Rows are points. The points of each table are mixes of a few directions, plus a little noise. Count the directions of each table, and those that both share. Where both have some left over, give the other angles between the two spaces (their principal angles), to ten degrees, smallest first.

First (6 x 2):
-0.006,0.015
-0.015,0.038
0.024,-0.061
0.007,-0.018
-0.014,0.037
0.004,-0.011
Second, 4 rows:
-0.019,0.048
-0.007,0.018
0.012,-0.030
0.014,-0.036
Directions: first 1, second 1, shared 1

First:
-0.012,0.008,-0.019,0.063
-0.004,0.001,-0.012,-0.004
0.008,0.003,0.035,-0.032
0.052,-0.044,0.052,0.020
-0.009,0.001,-0.026,-0.008
-0.028,0.021,-0.036,-0.031
-0.007,0.010,0.006,-0.008
Second, 5 rows:
-0.007,0.003,-0.015,-0.043
-0.006,0.002,-0.011,-0.034
0.014,-0.005,0.029,0.084
-0.006,0.003,-0.012,-0.036
0.004,-0.002,0.009,0.026
Directions: first 3, second 1, shared 1

First, 8 rows:
-0.025,0.029,0.034,0.020,0.019,-0.023,0.046,0.039
0.004,-0.006,-0.006,-0.005,-0.003,0.005,-0.012,-0.010
-0.028,0.028,0.036,0.010,0.023,-0.020,0.026,0.028
0.023,-0.028,-0.033,-0.022,-0.018,0.023,-0.049,-0.042
0.007,-0.002,-0.006,0.008,-0.007,-0.002,0.016,0.009
-0.017,0.007,0.015,-0.016,0.017,0.002,-0.033,-0.016
0.040,-0.015,-0.037,0.037,-0.040,-0.003,0.072,0.036
-0.005,-0.009,-0.002,-0.032,0.009,0.016,-0.064,-0.042
Second (9 x 8):
-0.008,-0.028,0.019,-0.053,-0.011,-0.016,0.000,-0.054
0.003,0.017,-0.006,0.029,0.006,0.005,0.004,0.030
0.010,-0.037,0.051,-0.018,0.030,-0.030,-0.019,0.001
-0.057,0.074,-0.003,0.016,0.024,0.019,-0.010,0.011
0.028,-0.023,-0.032,0.009,-0.006,0.016,-0.029,-0.004
-0.026,0.031,-0.028,0.020,-0.001,-0.002,0.045,0.014
-0.009,0.000,-0.033,0.004,0.013,0.012,-0.025,-0.010
0.048,0.000,0.034,-0.017,-0.074,0.019,0.012,-0.005
0.012,-0.030,-0.003,0.010,0.020,-0.025,0.021,0.017
Directions: first 2, second 5, shared 2

First:
0.023,0.009,-0.026,-0.011,-0.006,0.003,0.021,0.009,0.032,0.033,0.018
0.025,0.039,-0.032,-0.019,-0.017,0.009,-0.033,-0.013,-0.004,0.011,0.021
0.005,-0.001,-0.009,0.006,-0.001,-0.010,0.039,0.029,0.031,0.027,-0.004
0.016,-0.019,0.014,0.014,-0.009,-0.041,-0.021,0.040,0.011,0.019,-0.008
0.015,0.024,-0.021,-0.020,-0.008,0.018,-0.033,-0.029,-0.013,-0.003,0.021
-0.028,-0.057,0.036,0.009,0.028,0.013,0.047,-0.013,0.007,-0.018,-0.008
-0.019,-0.069,0.054,0.015,0.020,-0.014,-0.007,-0.005,-0.014,-0.027,-0.012
-0.053,-0.030,0.050,0.032,0.020,-0.011,0.019,0.010,-0.029,-0.044,-0.046
0.032,0.066,-0.053,-0.021,-0.026,0.009,-0.029,-0.003,0.004,0.025,0.022
-0.025,-0.035,0.025,0.010,0.020,0.008,0.040,-0.004,0.004,-0.015,-0.012
0.009,0.072,-0.039,-0.015,-0.021,0.016,-0.044,-0.020,-0.028,-0.008,0.007
Second (8 x 11):
0.023,-0.021,-0.012,0.049,-0.039,-0.006,0.005,-0.031,-0.014,-0.001,-0.019
-0.029,0.024,0.014,-0.062,0.047,0.010,-0.009,0.041,0.019,0.004,0.022
0.016,-0.017,-0.008,0.038,-0.030,-0.005,0.002,-0.024,-0.011,-0.003,-0.013
-0.033,0.028,0.015,-0.071,0.056,0.009,-0.007,0.048,0.020,0.001,0.023
0.013,-0.011,-0.006,0.027,-0.021,-0.003,0.002,-0.018,-0.010,-0.001,-0.010
-0.024,0.022,0.013,-0.053,0.041,0.007,-0.003,0.033,0.016,0.001,0.017
0.037,-0.032,-0.018,0.079,-0.061,-0.010,0.009,-0.050,-0.023,-0.002,-0.028
-0.004,0.001,0.002,-0.008,0.003,0.001,-0.001,0.005,0.002,0.000,0.002
Directions: first 4, second 1, shared 0; angles 80

First:
0.004,-0.013,-0.007,-0.042,-0.036,0.000,-0.002,-0.023,0.017,-0.005,-0.025,0.011,-0.008,-0.029
0.011,-0.054,0.019,0.038,0.026,-0.018,0.064,0.024,-0.067,-0.007,0.046,0.031,0.037,0.020
-0.008,0.039,-0.012,-0.021,-0.014,0.013,-0.044,-0.014,0.045,0.005,-0.029,-0.023,-0.025,-0.010
-0.002,0.009,0.008,0.042,0.035,-0.001,0.007,0.023,-0.023,0.003,0.027,-0.007,0.011,0.029
0.002,0.000,-0.017,-0.073,-0.059,0.006,-0.024,-0.042,0.049,-0.003,-0.052,0.004,-0.025,-0.048
-0.004,0.011,0.011,0.056,0.047,-0.001,0.009,0.031,-0.030,0.004,0.036,-0.009,0.015,0.038
-0.004,0.017,0.005,0.038,0.034,0.002,-0.004,0.021,-0.013,0.005,0.022,-0.012,0.005,0.027
-0.005,0.020,-0.014,-0.039,-0.029,0.008,-0.033,-0.023,0.042,0.002,-0.035,-0.010,-0.022,-0.023
-0.006,0.026,0.000,0.025,0.024,0.005,-0.016,0.013,0.003,0.006,0.009,-0.017,-0.002,0.020
0.013,-0.054,0.005,-0.025,-0.026,-0.013,0.043,-0.012,-0.025,-0.011,0.001,0.034,0.015,-0.023
Second (9 x 14):
0.016,-0.016,0.003,0.007,-0.023,-0.014,0.041,0.027,-0.007,-0.015,-0.005,0.007,0.028,-0.003
-0.001,0.002,-0.007,-0.028,-0.020,0.004,-0.013,-0.018,0.019,0.000,-0.020,0.000,-0.012,-0.018
-0.013,0.007,-0.002,-0.013,0.015,0.011,-0.032,-0.028,0.004,0.012,0.004,-0.001,-0.025,-0.002
0.020,0.000,-0.003,0.002,-0.041,-0.014,0.037,0.036,0.016,-0.019,-0.026,-0.003,0.031,-0.008
-0.040,-0.056,0.016,-0.018,0.092,0.023,-0.050,-0.101,-0.076,0.041,0.075,0.044,-0.062,0.006
0.006,0.019,-0.004,0.005,-0.016,-0.002,0.003,0.021,0.020,-0.007,-0.017,-0.013,0.009,0.000
0.010,-0.003,-0.003,-0.005,-0.024,-0.007,0.019,0.014,0.009,-0.010,-0.015,0.000,0.014,-0.008
0.004,0.066,-0.003,0.059,0.014,-0.001,-0.006,0.066,0.027,-0.005,-0.007,-0.046,0.022,0.038
-0.002,-0.020,0.003,-0.009,0.004,0.000,0.003,-0.016,-0.014,0.003,0.009,0.014,-0.005,-0.005
Directions: first 2, second 3, shared 2

First:
-0.024,0.044,0.035,-0.003,0.023,0.041,-0.012,-0.027,0.021,-0.023,0.010,-0.003,0.038,0.019,0.043,0.013,-0.080,-0.005,0.043,0.016
0.009,0.000,0.034,0.008,-0.057,-0.016,0.019,0.055,0.017,-0.043,0.009,0.015,0.045,-0.036,0.039,-0.013,-0.001,0.019,0.018,-0.006
0.021,0.000,-0.022,0.015,0.003,0.016,-0.014,-0.047,-0.010,0.012,0.007,0.028,0.003,0.004,-0.006,0.017,0.024,-0.009,0.001,0.019
-0.030,0.016,-0.003,-0.023,0.001,0.023,-0.007,0.004,0.010,0.002,-0.023,-0.004,0.001,0.039,0.052,0.024,-0.065,-0.013,0.013,-0.042
0.026,-0.017,-0.044,-0.037,-0.003,-0.064,-0.006,0.044,-0.043,0.042,0.000,-0.037,-0.032,-0.021,-0.038,0.010,0.014,0.009,0.008,-0.029
0.010,-0.024,-0.004,0.007,-0.003,-0.033,0.019,0.028,-0.011,0.003,0.000,-0.012,-0.024,-0.025,-0.044,-0.029,0.052,0.009,-0.033,0.005
0.000,0.006,-0.011,0.018,0.014,0.012,0.016,-0.006,-0.023,-0.019,-0.026,0.015,0.002,-0.009,-0.003,-0.006,-0.006,-0.015,-0.016,-0.001
-0.011,-0.024,0.016,0.018,0.022,0.021,-0.014,-0.052,0.037,0.030,0.027,-0.002,-0.035,0.028,-0.045,-0.018,0.064,0.000,-0.040,0.039
Second:
0.017,-0.030,0.033,-0.017,0.006,0.009,-0.002,-0.028,0.027,-0.002,-0.006,0.017,-0.020,0.005,-0.002,-0.042,0.006,0.027,-0.018,-0.006
0.019,-0.027,0.026,-0.001,0.002,0.017,-0.012,-0.023,0.039,-0.010,0.002,0.009,-0.002,0.015,0.023,-0.041,0.012,0.025,-0.004,0.006
0.011,0.008,-0.020,-0.027,-0.014,-0.024,-0.027,-0.022,-0.060,-0.014,-0.042,0.014,-0.006,-0.051,-0.001,0.039,-0.004,-0.002,0.004,-0.005
-0.017,0.017,0.021,0.033,0.011,0.024,0.034,0.022,0.050,0.004,0.044,-0.025,0.025,0.040,-0.004,-0.005,0.006,-0.021,0.013,0.002
0.016,0.025,0.025,0.003,-0.008,0.016,-0.014,-0.031,0.012,-0.041,-0.005,-0.016,0.042,-0.019,0.018,0.040,0.017,-0.020,0.038,-0.004
-0.010,0.003,-0.005,-0.041,0.002,-0.028,0.016,-0.008,-0.064,0.012,-0.027,0.017,-0.032,-0.038,-0.054,0.026,-0.017,-0.007,-0.020,-0.030
-0.040,0.042,-0.063,0.020,-0.003,-0.028,0.015,0.061,-0.059,0.028,0.011,-0.017,0.008,-0.006,-0.019,0.054,-0.022,-0.038,0.004,0.007
0.002,-0.035,-0.013,0.030,0.006,0.013,-0.010,0.025,0.053,0.023,0.025,0.003,-0.013,0.052,0.042,-0.072,0.003,0.034,-0.018,0.034
Directions: first 6, second 4, shared 0; angles 30, 40, 70, 80
